Each wall is flat, endless, passes through zero and stands at right angles to its row. A trip goes straight from one point to another. Which walls does it cross, in order?

Walls:
(1): [ 4 22 -2]
(2): [-44 -43  15]
(3): [ 13 -26  36]
(4): [-10  10  22]
(5): [14 36 -3]
(6): [-4 30 13]
Trips:
[ 50 -24  -6] to [-3 12  7] -> 5, 1, 6, 4, 3
[-17  12   4] to [17 25  4] -> 2

Walls:
(1): [ 13  18 -25 -42   6  -8   8   1  18  13 -30 -27]
(2): [-33  35  31 -25   0  -6  14 -15  -5   6   4  -5]
(3): [ 14   1 -14  31  -4   0   7  21   3   0 -20 -10]
(4): [  6  37  23   3  10 -10  47  45 -11 -12  -3 -33]
Trips:
[ 11   3  12  24  19 -21  14  12  -6 -18 -10   6] to [-12 -12  16  -1  12  13  10   4  18  10  31 -16] -> 2, 3
[-30  17  35   3  -7   7   5  18   1   1  -2   8] to [-30   6  -9 -11   4 -11 -15  -1 -16 -19 -14  -3] -> 1, 4
[-32 -31 -51 -20 -42  25   5  13 -12  17 -10 -15] to [ 28  12  -6 -18 -15  40   0  20 -37  -6 -12  21] -> 4
[-15  15  19   1   2 -18 -13 -42 -18 -15 -24  -3] to [ 13   0  15 -23   6  -5 -10 -12 -20  15  -9  22] -> 1
[ 16  26  -3 -30 -14  -3  10   2 -16 -11 -22   3] to [ -4  -4  -9 -25 -16  27   0 -35 -15  13  24 -16] -> 4
[ 11  14   1 -24  18   9  20 -11  12  -3   9 -21] to [ 10 -11  60  -2  -8  -6   2   4 -38  15  11   2] -> 1
[ 5 16 40 24 12  6  0 14 -3 21 14  4] to [  5   5   7  19  18  -6  33 -34  -7 -12  29   6] -> 3
[  9   8 -16   0  -7   8 -55  20  -7  30  -4 -30] to [24  3  1 25  0 36 17  2 -6 22 -1 -2] -> 4, 1
[  1  10 -38 -21  -5  22  -8   5  -4  -6 -10   7] to [ 32  -6  -8   4 -23  25  17  31  12  21 -15 -26] -> 4

Walls:
(1): [ 18 -13  -2  -6 -16  20 -11 -10   4   0   6  -8 -13 -12  -5   7  12   0
  15  -1  -1 -36 -15   1 -15   4  -5  -1  10  18 -12  13 -20   8   7   9
 -15   7   9   6 -13 -24   8  24  16  13   3  -3]
(2): [  9   5   4  -7 -17  20 -16 -17  -1   3  10  13  -7   1   6 -19   9 -32
  -3   9  -5  -8  -8   9   6   7 -22 -22  -3   3 -26   7   1   8 -15  -8
  -5  -4   1 -17  -8  13   1  -3  -7 -11   0  -7]
(3): [ 12  14  -8  -5  12 -14  16  -7   5   6  -7  18  11 -13   1  -8 -25   3
 -10 -14 -17  -8   0  -1   1 -13   2  -1   7  -4   3  25 -25   8  -2  11
 -17  31  10  -3   6  -4  31 -25  18   2  -9   6]
(4): [ -1   0 -15  -1 -10  17  26  -3  -4 -27   0   9  12   8 -19   4  17  -7
 -13  -1   5   5   9   5   5  -2   2 -16  -8  12  -5  -5   3  11  14  -9
  11   6  26 -14  -3 -13  -7  20 -13   8  10   0]
Trips:
[  7   0   7  12 -21  -6 -10 -16  -1 -20 -19  24   9   2   6 -10  -3 -12
  17 -33 -14 -17  -4  -1   5  11  -5  24 -10  19  17   1 -12   7   3 -12
  20   8   5   0  -1  11 -12  12  -9   9  -1  -1] to [  7  -1  -3  -7  16 -12 -11  -3  16   5   0 -12  22  -2  21   7 -29  -8
 -11  12  -5  33   1   0   6  -2  11   5  14  -1   6  -7   2  -9 -15   6
   9   9 -18  -8  20 -17  10 -20   8 -21 -16  -5] -> 1, 4, 2
[  9 -12   5   3  -9 -26   2 -10 -23   1  13  28  16   4  -4  25  11  15
 -11  17  -7   9   9  13  13  -2  10  11  -3  -8  12  -2  -1  -7   8  18
  -4  -6 -13 -11  18   4   2 -15  -3   1 -30  11] to [ -4  -8   0 -15   1  13  -9   9 -11   7  -3 -17   5   0   5  -4  -6 -14
 -11   8  -7  19  -2  -2 -22   8 -13 -17 -19  -5 -20   9 -11  13  10 -34
 -12 -26  -9  11   7  15  14   2 -15 -17 -12   6] -> 2, 3
[-10  13   1  -7 -25 -24   0 -25   8  19   5   8   5  -6   7   4  -1   3
   1  13  14  -7  -8   3 -15  -9  -9  -4 -24   8 -11   6 -24   7   9  19
  10  10  27 -13  10  -7 -11 -15 -13  11   7  -3] to [-12   5  -1  -9 -23  31  23 -18   3  20  11 -18  -1  15  10  -6  11 -19
   2  13  19  -4  -1 -11 -14  -9   8  11  -2  33   2  -2  18 -13  -3  10
  12   5 -17  -8 -24   8  16  15  22  15   5  18] -> 3
[ -9  20   6  -9  10  -4 -11   3 -19 -24   1  -9 -19  10  17  -1   6   5
 -25   6  -7 -17 -24   3  -3  -7   6 -16  23  14  -5   3 -19  -2  14  -5
   8   5 -16  11  -6   1   3 -12  17   6  10  11] to [ -1   2 -10  -5   5  19 -11 -14 -11   0  21   5  -5  13  28  -2  -5  -4
   3   9 -13   9  -6  -6  17   8  -5  10 -25  13   8  -6  18  -7 -13  42
  -5   2  -6  -2   7 -13  -9 -14  -7  10 -10   8] -> 3, 1
[  2 -11  -2  22   7  -5  -9   6 -20  36   6 -16   6  -3   5   2 -14  13
   7  -9  13   7 -18  29   5   3  -1   4  -9 -35 -14  13   5  -8   2   2
  17 -18  -7   0   7  -4  17 -30 -21 -22   6  -6] to [ 13  -5 -10  19  -6  -5  -2  20  18 -32 -12 -23 -31  -7  -8  13 -10  -3
   5 -12   4 -16 -14 -13   4 -15 -12   2  13  -4  13  24  27  -5  -4   9
  12 -19  -5  -5  -3 -16  -9  13  -2  -9  21   6] -> 1, 4
[-10  20  -6 -18 -15   8  -3 -10  -1  -6 -15   5  -5 -12   1  -4 -23  -7
  -2   0 -17  -5  -7  -3  17  -5  -9   3  -2  -2  -6  24 -12  10 -16  -7
 -40  -6   4   9   1 -16  -5   9  -2   1 -13  -2] to [ 19   1  16 -21  18  18 -15  -3  16  -7  26 -60   8   8 -15   3  18  -6
 -13 -17   7  14   5 -12 -28  27  -6   8   5  18 -16 -24   5   5  19   5
   6   7   9  -1  12   7  15   4   6 -12 -12   2] -> 4, 3, 2

Walls:
(1): [ 25 -24 -36  -2 -36   5  33   3  10   4   1 -19 -37 -23  -4  -6   7 -46
   6  35  11  14  -1  -7   3 -12  15   8  21   1   2  -3 -16 -13 -11 -18
   2 -40  25 -37  -4 -36  29  20  21 -17   6 -17]
(2): [-15  -4  31  26  16 -32  34 -26   2 -31 -18 -21  13   3  -6  -9  35  41
 -45 -40  13   8  -8  -8  -5 -10  -9 -11  -6  -3   1 -16  -8 -21 -11  18
  13 -26 -10 -17  -6  17   9  -4   7  -7   6  10]
(3): [  3 -22  -4  -9 -16  10  -6 -14 -14  -1   8   1  13   6 -10 -26 -16   1
   3 -32  -6 -11 -21 -18 -16   5 -28 -24 -17  15 -12 -10  -8 -29 -29  -7
  -6 -11 -37  -9  37  -5  -2 -11   5  -9 -45  -1]
(4): [ 16  13  10   9   8   2  -4 -14  -7 -42   8 -16 -38 -23   0  13  43   3
  -6 -22   8 -22  19   0   3  10 -20 -19  14  12  -4  -2  18  -1  12   9
 -16 -15  27   9  24   6   4   2 -11   7   9 -10]
(5): [  3  57  -5 -11  10  15  12  -2   2  26  -7   6  12  -5 -25 -31  -5  -9
  -1  -1 -23  30  13  17  -8   7  -3   2   1   7   3  37  -4  -7  -3  -5
 -17   8  -7   5   3 -11  -1  18  31 -11 -25  -3]
(6): [ 21   0 -22  17  22  -6   5  -5  12   1 -12 -21  -3 -12   0  33 -23  -6
  14  -7  -4 -19   2   2   3  -3   5 -32 -17  10 -13 -16  12  -3 -12 -13
  28   0 -11 -25  22  12  -2   7 -20  11  -7  -2]
Trips:
[-25  23   6 -22  14  13  10   3   6 -17  26  14  14  29  34  -9   8 -15
  -5   0  -7  14 -11  19  41 -25 -14 -15   7   1 -20   0  -2 -12   5   1
 -27   6 -28   7   6 -33 -10 -22 -18 -15  20  27] to [ -4  29  -3 -11  -2  28 -13   5  -9  26  17  -8 -10 -30  32  34  24 -16
 -21 -19  25  -4 -18  -8   6  22   9  22 -15  18 -11 -17  22 -15  10   7
  16  -8  33  -1  10 -19   7   4   8 -19  -9 -12] -> 4, 3, 1, 5, 6
[  8   8   7 -27  -8 -20   0  -6 -13   1  26  30  -5   5 -14 -13   7 -10
   9  -5  17  34  -7   8 -13  -5  16  34  17 -16  -4   0  -5  25  30  25
 -16 -10 -11 -13   1 -20 -18   9   8 -31  11 -32] to [  7   9   2  -1  -6   3   7  14 -11  13 -16  11   5 -13 -12   9  -2  -4
 -23  -4  -3   9   1 -19 -26 -18  17  -6  35  14  12  39  -1 -19  20  14
  17   7 -11 -16 -14  -9  13  21   6 -16   0 -31] -> 2
[-20   5   7  -4  16   0   0  23 -30 -13   8  16  -1   6  -6  -8  -4   5
  20  33  -3  -5  18 -34  19  14  10  20 -11 -15 -41 -18   8  28  21  24
  16 -13 -34  -5   3  16  -4  17 -25 -14   5 -36] to [-14  19  -3  30  20   8  -7  -5   2  14   5  13  -5  -2 -19  -3 -10  15
   3   1   4   8 -16  -3   0   8   0   7  -1 -19  13  22  17  21   3  21
 -21 -22  -2   7  18   1 -21  -4  -2   3  -5  -7] -> 6, 5, 4
[  8   1 -39  21   4   9   1   1  -7 -28  13  13  12   4 -27 -25  12  -4
 -31 -16   3   4   3  -2  -5  -1 -29  27   6 -10   3  -8 -25   9   5 -17
   4  13   2 -32  -6 -10 -14  35   4 -33 -16   1] to [ -5  15   3  25  -8  -8  -1 -11  -6  12 -16   6  11  20 -19 -15  -6 -17
   1  20   4   9 -20 -19 -13  21  10   7  -9 -19   6 -28  40  -1   8  18
 -10   1  18 -25  -2 -46 -15  11   8  10   4   7] -> 3, 2
[ 11   9  11  11  -3   1   5   9 -39  -2  -6  13 -21 -47 -19  -8   3 -33
 -13   5   2  17 -23  -1  27 -17  -2   4 -14   2   4  28   4   1  14   2
   0  25  15   2  28 -44   6  -7   1   9 -11  26] to [-19  13 -17 -30   1   2 -24 -18  -1  17  13 -15 -12  19 -41  -2  29 -15
   4   7 -13 -16   9 -31 -10   8  16 -20  16 -13 -15 -13   0  14  29  21
  -5  -2 -11  -2   9  -4  27 -19  -7   3 -18 -42] -> 3

Walls:
(1): [ 17  -7   4  18  22 -41   5  16  24 -28 -18  29  -4  15  38   6  -3 -25
  15 -25 -13   3 -45  19   3  13  -5  15  38  -6   1  14   1  12  23  21
  -2  -2  -1  11   9   5  35  16 -25 -12 -31  31]
(2): [-25  20  -7  -5   7  19  -5  -4  13 -37 -40  -2  29  23 -28 -17   5   2
   8   3   9 -22  -4  25  22 -13  15   0 -17  12 -19  19  32  30  -3 -19
  -7  11  36  10 -26 -31   7  35  -7  -4  -1  17]
(3): [ 18 -13   4  -2 -18 -17  36  14 -27   2   1  10  14   7  -8 -11  -5   9
   7  -1 -20   4  -1  27   1  -1 -12  45 -10  18   1 -31  25  -9  29 -10
  -4  12  18 -32   9 -19  13  10  12  -4  10  30]
(4): [-19  -5 -28  -2  23  25  10  -4 -18  -2  19   6  -9  18  20   1 -43 -21
  -2   4 -16   7   0   6  14  10   3  15 -26 -13  11 -15   2  -3  -4   9
  -8 -12 -18 -18  26  -5   4  11   1   5 -13  -5]
(5): [ -1   2  28  -5  -2  -8 -12  13  12  -7   2 -22   6 -16  -1  -2  -3  -2
  23  -6  11  27  16  15 -27  23   9   4 -11  -5   7  -4  18 -15  -9  -8
 -21 -16  -3 -31  24 -19 -13  -5 -14   5   3 -15]
(6): [ 14 -22  -7  -8  10   6  10  -6 -29  29 -10  26 -13 -16  15   6  27   9
   5 -22 -26 -12  -4  -9  28   6   7   6   9  10  -4   3   8  -6  13  -5
  26  14  29 -15   6   5   8 -46  18  16  39   7]
(7): [ 27   9  16  31   5 -11  -9  50   9  -2  18  13 -29  18  13  37  16   4
 -18 -19 -35  22  -3  26 -19   9   3   5 -30  -1  -3  39  24  -8 -24   1
  10  -7  21   6 -12  -5   0  -1  12  -4  -2 -22]
Trips:
[ 33 -12  17 -23  32   6  12   2   2  12 -18 -27 -15   6  44 -20 -34 -30
  10  19   4   8  -2  34 -18  25 -34  27  30   8 -12  26  17 -11  -7  -9
   9   6   7 -24  31 -27  19  -3  13  -5 -28   1] to [ 15  31  53   3 -11   7 -13 -41 -14  19 -16 -11  18 -21  18 -28  16  13
  -6 -26   2  -1  11  -5  -2 -12  -6 -39  12   9   2  10  24 -30  -5   8
  11   7  -2  -3 -45 -13  -4   9  14  14   1  -7] -> 4, 2, 1, 3, 7
[ -5  37  -2   8  10  13 -26 -35 -23   5  28  14 -10 -17  40  27 -19  15
   2   0 -26  -6  -6  -9   6  19  15  17 -15  -3  35  18  -6   7   0 -25
  -9 -10 -33  29  18  10 -20   5 -14  18  12   2] to [-11 -23   8  -1 -14  14 -18 -16 -17  11   7  -9 -10  18 -36 -17  26   3
 -13  20   1  -4  16   9  20  -6 -23  23  -4  -9  15 -28  25   4   7 -12
  -5  11 -26   3  14  20   8 -13  17   7   8   9] -> 7, 3
[-16  16   2  27  -6 -35  19  22  16 -12 -10   4  41   4  17  48 -41 -18
 -29  22  -1 -10  14  14  11  22  12  29   1  21  -1  16  15  18  -2 -18
 -11  32  18 -11   1  -7  -4 -27 -32  13  -7  -1] to [ 49   0 -15  31  -1  -1  -4  19   5   4   1 -30  16  -9  -8 -11 -38   6
  -7  18  13 -16 -25  40  -5  25  46  11  -7   8  38   0   2  41  11   4
  18  20   6 -12  12   4   0  -8  -7   7  21 -19] -> none
[-19 -14 -20  12  11 -18  10  -7  -4 -18  -7   8 -17  13  16   4   2  19
  31  37  12 -18  19  47   8 -38 -13  24 -13 -13  -8  19  16   0  13  -9
  -2   2   0 -16 -21  -7  20 -15  32  15   2  -5] to [  2   5  -5   2 -40 -12   9  46 -17 -16   8 -34  -2   7   7 -13   5  43
  -8 -11  -4   9  23 -60 -27 -11  -6   0  10 -23  -5  14  10 -19 -27  15
 -24 -18  -2 -26   0  10 -15  13  -1   5 -36   9] -> 1, 6, 5, 4, 2, 3
